Each row is a point. Two turns around zero, p and q, are shown by what they do to some points. Write where each new point lands after one turn and then the other. Backwards means that the second turn is done in reverse. Each puzzle has new turns, and all numbers are rounded.
In the rows, zero is written as 128.

Turn p:
[ 88 100 117] => [129  92  93]
[ 81 112 149] => [129  74 123]
[176 134 130] => [145 170 147]
[167 166 115] => [109 176 149]
Turn q:
[138 109 118] => [149 125 118]
[148 121 102] => [141 124  97]
[155 141 144] => [122 161 120]
[ 72 131 198] => [109 135 215]
[127 138  78] => [119  96  90]
Where do these land?
p, then q backwards: [ 69 130 122] => [ 99 152  82]
q, then p: [170 155  93] => [ 90 145  84]
p, then q: [133 122 180] => [155 170 144]
q, then p: [139 105 117] => [138 154 125]

Turn p:
[109 181 132] => [ 90 113  89]
[160 129 131] => [133 160 125]
[166  94 145] => [143 167 161]
[120 107  72] => [182 105 115]
[ 85 129 159] => [ 93  94 149]
Turn q:
[105 204 141] => [ 93 200 117]
[182  96 138] => [188 109 136]
[113 163 107] => [103 150 100]
[117  83 142] => [128  91 159]
[126 121 103] => [123 112 108]
[126 100 137] => [133 106 147]
Where do these land?
p, then q backwards: [ 92 170 131] => [ 97 116  84]
p, then q: [115 154 169] => [ 80 123 142]
q, then p: [ 97 142  99] => [140  86 120]
q, then p: [153 125 118] => [146 147 121]
p, then q: [122  88 148] => [141 144 168]
q, then p: [190  89 104] => [182 182 140]

Turn p:
[136 181 159 122] => [ 86 156  99 108]
[151  65 112 163] => [159 127 182 174]
[131  99 140 121] => [125 114 157 127]
[104 149 158 142] => [ 90 119 106 139]
[119 146  71  91] => [180 124  97  91]
Turn q:
[120 109 135 102] => [121 147 139 103]
[109 101 111 168] => [ 81 106 129 145]
[122 140  72  70] => [128 203  96 134]
[167 133 178 169] => [157  60 133 114]
[147 140 166 162] => [151  78 139 128]
[101 171 122  85] => [159 181 145 149]
[130 103 113 141] => [100 120 116 124]
Where do these land?
p, then q: [123 128 106 105] => [135 138 108 106]
p, then q backwards: [101 105 151 140] => [117 123 132 170]
p, then q: [ 98  76 180 201] => [ 70  57 181 150]
q, then p backwards: [156 129 104 104] => [129 167 108 124]
q, then p: [131 158 147 100] => [116 169 138 115]
p, then q: [170 140 137 111] => [167 148 145 136]
p, then q: [118 159  71 134] => [135 131  63 138]

Turn p:
[183  93 168 109  95  86] => [118  92  61  94 174 128]
[150 155  64 132 127  92] => [125  97 101 183  86 142]
[144 147 132 107 154 154] => [118 161 117 117 102 111]
[108  92 156 124 132 111] => [106 114 145 101 160 138]
[ 74 131 166 115  73 129] => [178  99 165  77 143 134]
[113 159 108 175 151 117] => [125 120 158 179 117 101]
[139 100 143 102 144 143] => [105 152 116  99 137 140]
[111 149  85 160 148 192] => [151 189 162 175 104 131]
Turn q:
[167 148 176 104 117 130] => [179 155 117 109 110  99]
[144 113 153 155 102 127] => [161 116 131 124 161 116]
[147 129 128 131 160 110] => [114 113 115 108 114 106]
[109  54  95 180 125 116] => [101  56 165 146 174 134]
[121 203 133 111 101 128] => [142 185  77 143 121 146]
[ 84 110 111  62 166  99] => [ 72 145 160 164  75 103]
[132 112  96 128 140 132] => [112 101 134 129 114 144]
[ 78 171 156 162 152 160] => [ 94 185 123  92 172 146]
[171 113 104 118  90 151] => [177  98 130 137 109 159]
Where do these land?
p, then q: [144 178  91 136 156 150] => [151 123  82 155 172 137]
p, then q: [104 117 147  90  73 105] => [155 112 177 122  77 129]
q, then p: [110 138 140 135 152 151] => [130 131 142 102 100 119]
q, then p: [112 125  90 153  84 154] => [124 193 139 145 145 121]
q, then p backwards: [132 145 109 132 149 177] => [111 100 119  81 124 138]
p, then q: [147  98 112 102 171  80] => [ 87 141 170 160 153 161]
p, then q: [174  94 157 131 135 116] => [ 68 122 126 132 104 140]
p, then q: [158 166 153  92 156 112] => [119 124 120 199 118 125]
p, then q backwards: [ 72  91 154 181  76 107] => [124  58 143 185  84 158]

Turn p:
[114 175 121 113 178 141] => [142  92 142  84 134  87]
[116 134 144 127  64  73] => [105 118  96 180 177 156]
[115  99  99 118 147 171] => [119 136 177 112  91 130]
[152 108 130 150  95 116] => [137 153 110 152 130 161]
[134 141  88 139 159 126] => [162 133 159 107 141 119]
[142 120 107  88 181 145] => [152 120 165 124  94  81]
[118 147 139 143  63 116] => [110 109  99 146 156 179]
[158 147 194 133  91 116] => [123 116  47 146 124 139]
[103  82 129 142 173 148] => [102 173 157 102 106 103]
Turn q:
[ 97 134 153 137  90 162] => [141 123 112 121 187 109]
[ 64 129 118 133 125  75] => [100 123  58 150 112 106]
[181 129 145 159 133 150] => [159  98 177 112 125 133]
[118 116 130 142 104 133] => [137 121 125 144 146 110]
[111 177 117  95  91 102] => [110 169 102  96 122  81]
[126 136 115  87 167 140] => [112 161 126 113 118 172]
[161  81 170 113 156 128] => [ 90  98 177 141 134 162]
[205 126  69 136 132 154] => [185 161 192 137  88 138]
[ 89 124 135 150 154 109] => [120 100  85 138 120 142]
Where do these land?
q, then p: [155 152 196 111 103 141] => [ 92 122 128 150 117  57]
p, then q: [168 141 107 165 158 144] => [120 158 178  95 116 121]
p, then q: [124 136 103 105 162  81] => [103  83 135 121  86 135]
q, then p: [106  97 111 129  98 156] => [160 151 119  91 144 115]
q, then p: [124 140 130 157 180 117] => [123 130 151 148  90 165]
q, then p backwards: [115 147 123 152  99 188] => [154 164 102 159 147  88]
p, then q: [138 127 129 123 146 169] => [111 146 144 131 147  98]
q, then p: [109 120 114  89 116  31] => [ 83 116 151 137 212 170]
p, then q: [111  92 139 121  91 124] => [159 114  90 127 152 127]

Turn p:
[148 127 142 168 141 121 153 169] => [100 151 134 121 169 137 100 155]
[100 126 107 114 104 141 106 127] => [137 141 147 136  91 120 143 109]
[132 125 135 122 120 136  90 120] => [132 129 121 135 118  92 141 120]
[105 144 141 115 134 126 112 120] => [126 129 119 136 126 129 161 113]
[114 143  95 123 135 135  99 102] => [117 108 126 152  94 121 134 100]
[145 104 132 132 145  99 150 152] => [118 122 140  91 160 135 109 134]
[110 126 118 104 137 163 117 113] => [142 137 105 133  98 130 131  99]
[176 148 145 125 119 110 170 147] => [120 118 118 103 145 145 119 191]
[128 123 125 120 116 145 124  87] => [160 111 117 148 111 122 126 121]
[122 114 139 159 129 105 160 143] => [127 135 154 125 168 149 114 138]
Turn q:
[121 118 124 136 135 112 145 149] => [116 111 135 146 131 134 129 147]
[136  93 115 114 107 109 127 117] => [131 111 126 104 161 146 113 135]
[134 135 119 129 167 131 124 118] => [119 152 141 141 143 114 147 122]
[114 156 133 147 152 225 120 148] => [182 183 159 154  66 114 144 129]
[128 114 154 126 126 104 107 118] => [ 98 129 125 101 131 122 109 129]
[142 146 125 130 113 118 107 142] => [131 121 101 116 122 109 136 138]
[137 124 129 153  95 135 149 115] => [151  93 137 124 122 123 112 110]
[137 137 141 101 145 120 143 134] => [106 130 128 126 124 146 156 122]
[103 129 113 116 114  99 131 112] => [118 122 101 139 151 144 107 118]
Where do these land?
q, then p: [130 136 132 106  96 124 123 125] => [137 121 125 120  94 125 115 120]
p, then q: [119 113 108 136 145 161 150 155] => [147 163  97 121 114 111 126 112]
q, then p backwards: [130 149 153  94 157  96 131 118] => [108 160 127 124 167 121 110 157]
p, then q: [120 122 161 131 125 121  97 148] => [ 95 117 122 155 135 131 145 111]
p, then q backwards: [132 120  81 132 120 165 122 101] => [ 90 148 149 160 103 148 140 129]
p, then q: [157 128 161 106 154 119 144 122] => [138 145 133 139 162 149 156 152]
q, then p: [134 109 115 129 140 105 137 119] => [122 135 116 124 148 135 126 102]
q, then p: [122 139 112 174 105 139 111 160] => [107 121 167 107 137  94 116 153]
q, then p: [108 137 131 144 111 122 138 104] => [135 110 133 148 128 102 125 112]
